Each row is a point. Each table stands for the endless flat space through its points: a line for two points, a plane for three, and so on. Write the one point that lies in both, or say that there is none.

First, 2 rows:
[[  9 -29   6]
 [-16 -14  11]]
Second (2 x 3):
[[-12 -29  12]
 [  8 -21  12]]
They share: no point

First:
[[  0  16  23   6 -22   4]
 [-20  -4  -1  -6 -18   4]]
Second (3 x 6):
[[-19   1  -1 -15  -2   2]
 [-11   1   7  -1 -28   2]
 [-23   1   7   8 -13  14]]
They share: [-15   1   5  -3 -19   4]

First:
[[-17 -13   5  13  -6  26   0 -31 -15]
 [ -2 -12  14  12  -2  22  -1 -36  -9]
 [  1  -9  15  13   4  20   0 -31 -11]]
Second, 3 rows:
[[ -3 -12   4  12   4  14   6 -19 -26]
 [ -1 -18   4  30  10  24  -6 -31 -20]
 [ -3  -7   8   9   6  14   7 -17 -23]]
They share: [ -2  -5  12  15  11  19   2 -21 -17]

First (3 x 11):
[[ 25 -23   6  -8   4  -4 -15 -22  23  12 -27]
 [  1 -21   4 -28  38  12 -23  -4 -19  22 -13]
 [  7 -20   1 -22  31   8 -21  -7 -10  17 -12]]
Second, 2 rows:
[[ 13 -23   4  -8  18  -4 -20 -13   7   8  -7]
 [  9 -19   0 -24  18  12  -4  -9   7  28 -23]]
They share: no point

First:
[[ 27  16   4   7 -29  12   6  14  26 -15 -10   8  -7   8]
 [-10  -4   5 -29  -7  20 -19   6   6  -3   3   8  18  24]
 [ 28   7  -1   0 -11   8 -11  33  22 -23  18  24 -10  29]
 [ 25  16  14   7 -35   4   6  16  24 -17   0  20   1   8]]
Second (6 x 14):
[[ 43  -8 -15   5 -30  24 -35  -1  -6 -12   1  20  16  37]
 [ 37  20  19  -7 -28  20  -8   2   4   1   2  -2  19  10]
 [ 36  20  25   0 -27   3  -2   1   6  -1 -10  -3  19  10]
 [  1  29  24 -39 -19  47  -2   8  27  17  16 -19   8  -1]
 [  2 -19 -12  -1 -17   2  -2 -13  18 -26 -39  31   4  59]
 [ 29  27  12 -25 -29  55 -33  11  11  24  35 -21  15  -4]]
They share: no point

First, 3 rows:
[[ 12 -11  -2  -2   8 -15   8  18  14  13  -6  -9 -22   9  23  16   7  -6
    1 -13]
 [ -5  -5  -8  -1  -4 -26  22  17  25  22  14  -5 -12  32   8  18  -7  14
   12  15]
 [  1  -9  -6  -1   2 -22  14  19  21  20   8  -5 -16  22  14  18  -1   8
    8   5]]
Second (2 x 20):
[[ 15 -22  11 -14  -4  -1  28  25  30  15 -15 -21 -18  34  26  10  -2 -15
   -1   0]
 [  3  -2  -9   2   4 -25  12  13  14  15   5  -5 -18  14  14  18   2   5
    7  -4]]
They share: [  6  -7  -4  -2   2 -19  16  16  18  15   0  -9 -18  19  17  16   1   0
   5  -3]

First (5 x 24):
[[ -4 -16  -5 -21 -20   4  13  13  25 -12  26 -37  13  16 -23 -23   5   8
    0  13   4   7 -17 -11]
 [-13  -6   0 -15 -22 -32  18   5 -11 -30   3   2  20  23 -14 -16  -6 -16
   -7  22 -19 -16 -12  -1]
 [  5 -12 -18 -17 -16   8  12  21  29  -6  33 -42   8   7 -14 -22   6  20
    1  20   9  10 -18 -11]
 [ -1 -10 -30 -17  -2   7  12  22  22 -12  20 -32   2   2   1 -21   6  21
    4  37   9  17 -22  -4]
 [ 11   0 -44 -11   2  -9  16  28   6 -12  18 -16   4  -4  19 -15  -4  19
   -4  51  -1   5 -22   2]]
Second, 2 rows:
[[  6 -14 -21 -22 -24 -23  19  27  22 -24  27 -20   1  13   1  -9  -3 -16
   12  16 -14  -3  -6   6]
 [-10  -6  -1 -10 -12 -11  15   7   6 -16  19 -16  13   9 -15 -29  -3   4
   -8  28  -6  -3 -22 -10]]
They share: no point

First (5 x 24):
[[ 17  -9  -3   3  13  33  -7  29 -28  -2  -6  -2   0   4   4  12  17  16
   15 -16  -3   2  15  23]
 [ 19 -27 -13  19 -15   1   1  -9   4   8 -36  24 -20 -18   0  22  -3 -14
   11  -8  17  -8   1 -21]
 [ 11 -13  -2  13  -8  32 -19 -20  -6  -5 -31   4 -25 -10 -10  31 -25 -28
   -1 -17 -17 -11 -11 -20]
 [ 21  -5  -3   7  16  30  -3  34 -26   4  -4   1   1   0  10  11  23  18
   20 -12   3   3  14  26]
 [ 25  14   9  23  19  33   1  27 -12  19  -5   4  -1 -19  28  13  20   5
   31  -2   3  10  -2  17]]
Second (6 x 24):
[[  8 -28 -49  21  48  24 -16  18  21 -21 -18  17  -4   0  30  20  -4  -1
    7  -2 -13  22   1  25]
 [ 25 -38 -21   3  -7  24 -11  16   4   3  -3   2 -14   1   1  25  11   7
   14 -19   9   9  22  -1]
 [-22 -39  12 -29  -6  23  -6 -12 -28 -19 -52 -19  15 -44  11   9  27  19
   -9  10  14  30  46  -9]
 [ -2   1   9  13   9   5  15  13 -26   3 -37   6  11  -9  17  -2   7  10
    9   5 -12   0   5   5]
 [  3  -1  38   4 -25   9  21   5 -41  11 -38   6  15 -20   4  -6  22  20
   20  -6  12   1  19  -7]
 [ -6 -11  10  -3   1  12  11   4 -24  -2 -40  -7  14 -19  14   8  14  18
   -3  13  -8   7  20   3]]
They share: [ 13 -20  -2   9  -3  17   1  13 -12   2 -20   9  -1  -7   8   9  12   9
  18 -13   7   8  15   1]

First, 6 rows:
[[  1  -6  -6 -23 -30  -6  -2 -29  -6  -3  30   7  -6  -5  -5 -43 -18 -10
  -23 -10  -4  41  -4   9]
 [-16 -44 -14  -6 -22   5 -18  38  17  -5 -25  -2  -3  40 -17 -32  53 -14
    6  55 -16   3  -4   6]
 [-17 -35  17  -5 -13  10  -5 -13  19  -7  -6  29   5  33 -30 -18   7 -20
   -5  16 -36  -2  16   6]
 [ -4   1  -3 -25 -19  12  -7 -20   5  -4  23  11  -4  -2 -14 -35  -5 -10
  -20   4 -11  37  -8   6]
 [-17 -49   6   2 -29 -18   6 -23  -8   0   3  26   4  24 -22 -28  -8 -30
   -7  -3 -24   1  19   8]
 [-14 -23 -15   1 -13  -6   2   8 -15  11  -6   8  -8  19 -15 -20  23 -31
    3  22  -5   3   7  17]]
Second (5 x 24):
[[ -7  17   0  18  -9  14   2 -18 -24  10  -3  15  18 -32 -38 -21   3  -9
  -11  11 -23  15   0  20]
 [-15  22   6  10 -24  19  -5  14   9 -37  12  14  -9  30 -47 -16  17 -17
  -43  -3 -46  18  29  18]
 [ -9   4  20   8   4  13  -9  -4 -11  -9  10  -2   3  12 -23 -28  21 -19
  -15  23 -12  14  17  18]
 [  0 -27 -13 -42 -21  23   0 -11  18  -8  21  29 -16  40 -32 -41 -15 -16
    3 -14 -22   7  -1   1]
 [-10 -13  13 -10 -19  11 -18 -21  32   6 -25   7 -18  28  -2  -3   5 -58
  -21  12 -30  13  -9  11]]
They share: no point

First (6 x 24):
[[-17 -10 -12   9  -1 -22 -21   3 -12 -15  11  19 -25  12 -18 -18 -32 -21
   14   1  13  36 -12   1]
 [-20 -44   8 -15 -12 -32 -14 -21 -39 -20  20   9  28  16 -12  -7   4  -6
   12 -25  17  26  36  22]
 [-36 -32  20 -11  12  10  18 -11  -9 -14  -8  23   8  28 -24 -27  -8 -32
   32 -33 -43   4  16   4]
 [ 14  19 -12  -6  19 -17 -13   6 -23   7  19  19 -10 -10  13  -2 -15  -2
   12  23  18  30  -1  21]
 [  6   4 -24   3  10 -27 -27  -8 -24  -4  19  30  24   0  15   9  11  14
   22  14  39   9  26  34]
 [  1  23 -14  -2  40  16   5  -7  -9   4  -7  52  19   0  10   5   8   1
   36   8 -16 -11  17  20]]
Second:
[[  7  17 -17   2   2 -12   2   4 -29  26  -7  19 -22  31  18  -5 -28 -21
    1  15  12  34  40   4]
 [  6   2 -22   6  18  -8 -15  -2 -37  -3   9  18 -10  32  25 -29 -28 -11
   11  20   0  27  23  16]
 [ 10  10 -16  39  42  18 -25  -1 -44   4   3  36  -7  33  34 -34 -38 -27
   11  41 -16  11  18   2]
 [  7   7  -2  23  25   6 -13   5 -23  18   1  40   0  20  18  -9 -21 -25
   20  23   2  12  21   2]
 [-28  -5 -25 -18  -3 -43  -6   2 -26 -21   5   4   4   7 -14 -19  -6  10
   16  -3  29  33  14  41]
 [  0  -4   6 -17 -12 -20  -5 -17  -2   2  25   4 -17 -13 -16  20   2 -17
    5 -19   6  19   2   4]]
They share: [ -6  -5  -7  -2   9 -17 -12  -2 -18  -5  13  20   2   7   0  -9  -8  -8
  20   3  11  19  10  19]

First (7 x 24):
[[-30 -23   4  24  -3   4  11 -13  -3   7   2  44   1   9  13  22 -30  29
   -5  -5  23 -18 -27 -17]
 [-17 -42  19   6 -13  14  48  25 -12  47  19  17  17 -16  14  37 -12  54
   -3 -46  44 -14 -46 -22]
 [-29   2 -29  40   5 -20 -12 -59  10 -37 -33  17 -47  32   4   1 -34 -14
   29  26 -36 -10   0 -10]
 [  1  -9 -15   2 -46 -38  15 -17 -23  21   9 -14  22 -14  11  13   2  10
  -25  -9 -23  -3 -28   7]
 [-15  10 -17   2 -40 -32  29 -23 -21  32  13   5  29   6  10   0  12  21
   18  -7 -32 -13  -4 -16]
 [ -9  -4 -30  27   6 -11  35 -24  15   6 -20  10 -21   4  27  19  -1  33
   31 -16 -21  13  -5 -15]
 [-17  20 -37  10 -14 -24  31 -31   1   4 -14  20   7  -1  41  11  18  27
   11 -14 -33   6   7  -9]]
Second, 7 rows:
[[-19  -7 -34  13 -27  -1  31 -14 -21  12  -6  23   2  17  20  25   9  36
   -6  -4 -31  -8 -16  -9]
 [-26  -6 -39  16 -17 -40 -13 -15  -7  -8  -2  19 -13 -10  -3   8 -13  -3
   -6 -29  31 -26 -15  18]
 [-19  -3 -13   8 -18 -29  12   2 -21   0  11  24  12  18   4  24 -18  -6
    8 -17  14 -35 -27   6]
 [-22   5   2   1 -22 -21  24 -10 -15  13  -1  10  21   8  13  16  -9  14
    0  -8 -16 -10 -21 -11]
 [-16 -14 -30  25 -24 -37  10 -29   0 -13  -7  18 -16 -26  16   2  -3  27
    3 -19  -4   0 -13  13]
 [-13 -34 -63  14  -9 -42   2  -2   1 -14  10  37 -30   6   7  33  20  13
    3 -18  33 -34 -24  19]
 [-14  -3  14   3 -22 -22  37   4 -22   7  13  21  30  26  18  29 -16   7
   19  -3 -14 -26 -32  -8]]
They share: no point
